Each row is a point. The window is the flat piece filled in between its corners: a triangle in 3 columns, a solid with four corners in 4, and so on. A path goes straight from each point to the next, and from the last back to the first. After which points does the path pass through the window?
In the rows, zero is written as 128.

Window, 3 rows:
[[196 157  79]
 [155 126 146]
 [ 63 134 178]]
Path:
(1): [163 186 160]
(2): [102 175 223]
(3): [ 68 117 150]
(4): [ 64  77 145]
(5): [123 155 190]
(6): [115 178 155]
(7): [100 107 139]
(8): [125  96 142]
Through the window after points: 2, 6, 8

Window (4 x 4):
[[143 120 143 105]
 [ 15 200 159 206]
 [203 121 111 131]
 [106  88 102 174]]
Path:
(1): [157 138  62  85]
(2): [151  72 168 138]
(3): [148 147 156 162]
(4): [133 158 100  89]
(5): [ 79 167  97 116]
(6): [114 130 193 173]
(7): [143  63 142 190]
(8): [134  87  75 126]
Through the window after points: 5

Window:
[[135  93 136 131]
 [204 133  63 175]
 [160 157 107 134]
 [ 41  74 134 149]]
Path:
(1): [149 160 146 187]
(2): [135 126  84 139]
(3): [ 69  94  98 131]
(4): [ 85 116 135 174]
(5): [177 106 129 209]
(6): [153 101  64 161]
(7): [150 131  66 102]
(8): [140 152 146 165]
(9): [173 125 122 183]
(10): [172 113  72 140]
(11): [145  91  83  97]
(12): [130 119 175 172]
(13): [ 99 110 157 145]
(14): [80 84 96 85]
(15): [ 17  68 129 116]
(16): [ 26  70 191 182]
Through the window after points: 7, 9, 11

Window, 6 rows:
[[188 162  58 166 225 177]
 [ 94  92  35 112 111 106]
 [182 133  67 190 190  96]
 [ 92  52 208  80  38 152]
 [170 120 178  50 105 129]
 [141 177  85 144 102 128]]
Path:
(1): [113 164  89 182 170 111]
(2): [203  97  32 139  95 176]
(3): [181  80 105 129 102 168]
(4): [135 144 116 134 174 152]
(5): [140 155 147 133 150 109]
(6): [202 103  99 117 126 168]
(7): [180  70 122  90  18 152]
(8): [ 69 156 160 131 158 121]
(9): [ 66 143 138  94 130 136]
(10): [150 113 110  99  82 154]
(11): [160  58 109  91  51 120]
(12): [ 61 166 149  81 127  95]
(13): [102 120 155  85 117 144]
(14): [169  97 139  94  86 155]
(15): [179 120  70 133 117 136]
(16): [106 119  95 115 160 123]
Through the window after points: 3, 7, 15

Window (8 x 8):
[[151 208  18 149  78  75 111  80]
 [ 88  88 244  75 108  81 122 179]
 [167 122  50  94  16 115 128 118]
 [140  48 183  84 165  78 138 143]
 [128 130  19 181  75 103  47 118]
 [ 68 145  96  96 211 157 110 168]
 [ 62  90 180 148 179 150 170 148]
 [197 159  92 150  74 141  69 107]]
Path:
(1): [ 90 115 120  73 109 114  90  43]
(2): [ 98  87 119 122  95 133  76  79]
(3): [136 140  87 157 125  83 119 180]
(4): [147 119  83 148 115  93 114 143]
(5): [117 126  96 118 107  97  93  97]
(6): [ 59  99 187  70 151 106  77  74]
(7): [131 101 172 151 112 116 189 234]
(8): [129 122  67 166  98 104 127 186]
(9): [ 91 121  99  93 124 123 109 111]
(10): [ 89 116 148 103 138 132 108 114]
(11): [141  98  68 131 179 116 185 228]
(12): [147 137 121 136 110  88 146 195]
(13): [122 130 133 100 120 115 112 102]
(14): [126  89 113  54 136 130  98  85]
(15): [141 141 110 151 135  69 116 229]
(16): [171 105  85 130  82 105 145 190]
Through the window after points: 2, 4, 6, 10, 16

Window, 8 rows:
[[ 97 107 161 127 130  83 110 130]
 [ 73  97 150  68 132 140  55  66]
 [150 109 135 241 217 147 174 129]
 [ 76 110  74 116 181 124 146  96]
 [ 20  96  99  83  84 193 196  80]
 [ 95 167 167  81 149 119 104  91]
 [101 137 102  63  90 143  68  99]
 [191  88 167 158 202 107 173 124]]
Path:
(1): [104 102 133  86 137 164 105 144]
(2): [131 152  99 122 122  85 108  38]
(3): [103 150 159 146 128 119 145  45]
(4): [ 99  60 122 122 194 152 163 178]
(5): [ 37 133 162  56 160 152 109 148]
(6): [ 94 132 112 113 114 136 133  57]
(7): [ 69  87  73 101 132  64 113  21]
(8): [ 98 144 163 117 143 180 103 164]
(9): [ 89 102 107  52 166 168 123 159]
(10): [ 93 125 112 173 154  98 161  43]
(11): [ 97 125 137 132 134  87 106  27]
(12): [133  84 162  97 176 154 123 158]
Through the window after points: 1, 9, 11
